Each row of a before or after table is a point. The points were changed in one or more steps. Then noise was added and the rows were shuffled. The steps act on columns, c1 being the first. Write out the steps. A step turns or swaps two columns, mirrors them in a line or flattens them onto one, adds a multiple of one to another, or multiplies or shifts one. Angles are multiples of 10 degrees, from the lower column toward the higher: turns from -170 to 170, lines from 10 to 170 but not 90. Use the fewest steps. Two steps may share a column if one is a turn and the other turns, adds or multiplies; they go together, in the order done. Otherwise the lowest column goes first.

Before (13 x 3)
[[ 0.25  0.05  1.01]
 [-0.10  0.35 -0.28]
 [ 0.51 -0.42  0.16]
 [-0.38  0.54 -0.11]
 [ 0.92 -0.94 -0.35]
 [-0.08 -0.19  0.14]
 [ 0.17 -0.66 -0.08]
 [ 0.27 -0.31  0.55]
 [-0.24  0.41  0.53]
 [ 0.00  0.36 -0.33]
 [ 0.27  0.50  0.36]
 [ 0.15  0.21 -0.03]
 [-0.17 -0.40 -0.28]]
After (13 x 3)
[[-0.15 -0.12 -0.02]
 [ 0.46  0.56  0.20]
 [-0.16  0.21  0.08]
 [ 0.42 -0.11 -0.01]
 [-0.39  0.54  0.21]
 [ 0.28 -0.62 -0.21]
 [ 0.26  0.17  0.06]
 [-0.60  0.43  0.14]
 [ 0.81 -0.32 -0.10]
 [-0.25 -0.42 -0.13]
 [ 1.46 -0.92 -0.34]
 [ 0.39  0.38  0.18]
 [ 0.02  0.22  0.11]]
Steps: multiply c1 by 1.6; flatten c2 and c3 onto the line at 20 degrees

Before (8 x 9)
[[-0.04 -0.03 -0.31  0.17 -0.44  0.24  0.32  0.13  0.66]
 [-0.55 -0.44 -0.47  0.34  0.18  0.50 -0.89 -0.27  0.05]
 [ 0.27  0.76 -0.10  0.40 -0.02 -0.46 -0.02 -0.26  0.19]
 [ 0.64  0.57  0.25 -0.46 -0.71 -0.06  0.20 -0.29  0.26]
 [ 0.02 -0.13  0.81 -0.31  0.01 -0.46 -0.42  0.20  0.48]
 [-0.16  0.12 -0.37  0.11  0.92  0.52 -0.68 -0.58  0.23]
 [-0.54 -0.56  0.57 -0.10 -0.41 -0.54  0.52 -0.40  0.09]
 [ 0.30 -0.06  0.15 -0.76 -0.12 -0.48 -0.10  0.30  0.07]]
After (8 x 9)
[[ 0.32  0.54  0.16  0.68 -0.09  0.24 -0.02 -0.34 -0.06]
 [-0.61  0.42  0.54  0.21 -0.54 -0.55  0.31  0.38 -0.12]
 [ 0.07  0.35  0.81  0.48  0.12 -0.04 -0.13 -0.13 -0.48]
 [-0.09 -0.03 -0.32 -0.21 -0.42  0.06  0.29  0.05 -0.64]
 [-0.23 -0.15 -0.29 -0.40  0.94  0.28 -0.59  0.69 -0.06]
 [ 0.61 -0.06  0.26  0.44 -0.61  0.70  0.37  0.39 -0.22]
 [ 0.34 -0.72 -0.15  0.53  0.03  0.03  0.00  0.32 -0.09]
 [-0.56  0.00 -0.44 -0.73  0.62 -0.14 -0.28  0.25 -0.04]]
Steps: turn c2 and c4 by 130 degrees; turn c4 and c6 by 60 degrees; flatten c5 and c7 onto the line at 150 degrees; turn c8 and c9 by -170 degrees

Before (13 x 18)
[[-0.07 -0.22 -0.19 -0.47 -0.03  0.25  0.69  0.14 -0.12  0.37  0.38 -0.39
  -0.07  0.11  0.41 -0.45 -0.94  0.14]
 [-0.47  0.26 -0.83 -0.25 -0.05  0.19 -0.64 -0.14 -0.48  0.82  0.45 -0.43
  -0.56 -0.01 -0.58 -0.18 -0.28  0.25]
 [ 0.26 -0.15  0.61 -0.99 -0.14 -0.47  0.01 -0.06 -0.17 -0.42  0.54 -0.16
  -0.64 -0.28 -0.14 -0.38  0.02  0.43]
 [-0.46 -0.18 -0.78 -0.58  0.64 -0.58 -0.34 -0.29 -0.10  0.42  1.08  0.34
  -0.25 -0.27 -0.18  0.52 -0.39  0.15]
 [-0.38 -0.51  0.42 -0.09  0.25 -0.16 -0.29  0.06 -0.04  0.24  0.25 -0.28
   0.12  0.33 -0.77  0.09  0.71  0.20]
 [-0.05 -0.68 -0.42 -0.92 -0.36 -0.68 -0.19 -0.37 -0.35 -0.89  0.38 -0.68
  -0.03 -0.46  0.04 -0.34  0.19 -0.34]
 [ 0.12 -0.72 -0.06 -0.13 -0.16 -0.60 -0.13 -0.68 -0.68 -0.02  1.26 -0.02
  -0.33 -0.48  0.03 -0.56  0.11  0.45]
 [-0.24  0.23  0.64  0.19 -0.15 -0.31 -0.29  0.00 -0.22  0.25 -0.58  0.47
  -0.76  0.18 -0.90 -0.17 -0.27  0.18]
 [ 0.28  0.64 -0.51  0.25  0.54 -0.18  0.05 -0.44 -0.51 -0.55  0.11 -0.43
  -0.51  0.19 -0.26  0.02 -0.24  0.24]
 [-0.02 -0.25 -0.08 -0.61 -0.33 -0.81  0.17  0.76  0.35  0.59  0.34  0.18
   0.11  0.28 -0.09  0.79  0.32 -0.12]
 [ 0.68  0.27 -0.08  0.10  0.33  0.20  0.02 -0.82  0.53 -0.09  0.11 -0.90
   0.26 -0.11  0.03  0.21  0.76 -0.31]
 [ 0.73  1.06 -0.52 -0.35  0.51 -0.49 -0.24 -0.56 -0.15 -0.06 -0.16  0.29
   0.40 -0.12  0.56  0.12 -0.43  0.34]
 [ 0.52  0.62 -0.25 -0.06  0.11  1.00  0.24 -0.02  0.34 -0.01  0.04 -0.16
   0.06 -0.46 -0.01 -0.11  0.08  0.44]]
After (13 x 18)
[[ 0.44  0.73  0.45  0.05  0.27 -0.16 -0.29 -0.09 -0.03  0.35  0.27 -0.05
   0.14  0.32 -0.76  0.20 -0.50  0.21]
 [-0.15  0.03  0.60  0.87 -0.13 -0.47  0.02 -0.47 -0.15 -0.36  0.55  0.23
  -0.64 -0.25 -0.14 -0.54 -0.15  0.41]
 [-0.13  0.14 -0.05  0.48 -0.15 -0.60 -0.14  0.53 -0.67  0.52  1.28  0.08
  -0.30 -0.48  0.03 -0.49 -0.70  0.43]
 [ 0.57 -0.30 -0.85  0.31 -0.03  0.19 -0.68  0.00 -0.46  1.62  0.47  0.02
  -0.57 -0.02 -0.58  0.21  0.25  0.25]
 [ 0.21  0.19 -0.43  1.00 -0.39 -0.71 -0.19 -0.14 -0.34 -1.20  0.37  0.42
  -0.04 -0.45  0.06 -0.73 -0.66 -0.37]
 [-0.72 -0.45 -0.57  0.58  0.50 -0.48 -0.24  0.35 -0.14 -0.21 -0.18  0.20
   0.38 -0.14  0.61  0.06  1.05  0.34]
 [ 0.22 -0.92 -0.21  0.33 -0.02  0.24  0.71 -0.33 -0.13  1.08  0.38  0.20
  -0.06  0.10  0.42 -0.18 -0.23  0.16]
 [ 0.26 -0.37 -0.76  0.64  0.63 -0.60 -0.38 -0.02 -0.08  0.20  1.08 -0.45
  -0.22 -0.26 -0.19  0.67 -0.19  0.16]
 [-0.07 -0.22 -0.52 -0.01  0.56 -0.18  0.04  0.50 -0.50 -0.96  0.08  0.41
  -0.53  0.24 -0.24 -0.30  0.66  0.24]
 [ 0.05 -0.28  0.64 -0.20 -0.14 -0.32 -0.29  0.07 -0.20  0.59 -0.59 -0.40
  -0.74  0.16 -0.90 -0.02  0.23  0.18]
 [-0.07  0.33 -0.10  0.14 -0.30 -0.81  0.18 -0.98  0.36  0.23  0.33 -0.10
   0.10  0.27 -0.13  0.95 -0.26 -0.08]
 [-0.41  0.06 -0.23  0.08  0.11  0.99  0.19 -0.02  0.36  0.10  0.02  0.35
   0.05 -0.47 -0.02 -0.09  0.60  0.46]
 [-0.25  0.74 -0.07  0.33  0.33  0.20  0.00  0.77  0.53 -0.35  0.15  0.88
   0.28 -0.10  0.05  0.13  0.28 -0.30]]
Steps: multiply c12 by 0.7; turn c1 and c12 by 150 degrees; swap c2 and c17; turn c4 and c8 by 150 degrees; turn c10 and c16 by 30 degrees; multiply c10 by 2
